Each row of a before or after table is a point. One or more steps were done to the points. Then noise was added and the rows were shuffled. The steps act on how far a point lies along the listed directions, d1 being the first. What was done? A step turns or swaps two directions, mirrors them in a line or flattens them onto one, adds a multiple of one to another, or multiplies one. Angles are multiples of 10 degrees, from the lower direction toward the higher: turns from -170 to 170, lines from 10 to 170 but not 90. Use the fewest steps. Two steps may share a direction if one is a turn and the other turns, adds or multiplies; they go together, in the order done. Otherwise the lowest direction goes first.
In the rows, 128 means zero.

Directions:
(1): [164 154]
(2): [154  92]
Before (11 x 2):
[[183 143]
 [110 138]
 [165 141]
 [133 173]
 [110 148]
 [140 143]
 [161 152]
 [145 105]
 [138  98]
 [131 154]
 [124 105]]
After:
[[199  97]
 [109 126]
 [231  79]
 [102 148]
 [108 151]
 [160 137]
 [147 132]
 [145 104]
 [155 121]
 [129 110]
 [197 102]]
Steps: add 1.5 times d1 to d2

Directions:
(1): [109 160 156 164 113  81]
(2): [165 175 115 156 160 148]
(3): [136 173 122  84  85 133]
(4): [158 112 167 153  89 160]
(5): [152 130 180  92 162 112]
(6): [ 76 147 154 127 142 173]
Before (10 x 6):
[[110 133 138 158 125 120]
 [140 110 147 148 103  86]
 [160 151 130 160 116  94]
 [125 130 142 134 107  75]
 [126 130 117 141 141 134]
 [109  89 117  93  95 117]
 [128  53 150  78 117 116]
 [163 151 128 126  94 164]
 [160 173 199 126 123 118]
 [132 160 142 135 144 101]]
After, 10 rows:
[[151 163 140 141 100 124]
 [222 102 114 176 122  67]
 [144 130 154 143 162 111]
 [150 146 220 157 148 126]
 [197  61 121 158  94  69]
 [107 117 144 157 135 151]
 [142  71 115  70  79  91]
 [124 133 121 133 140 147]
 [117  99  97 104  77  90]
 [167  80 125 160 104  65]]
Steps: turn d1 and d3 by -60 degrees; add -0.5 times d3 to d4; add 0.3 times d2 to d5; multiply d6 by 3
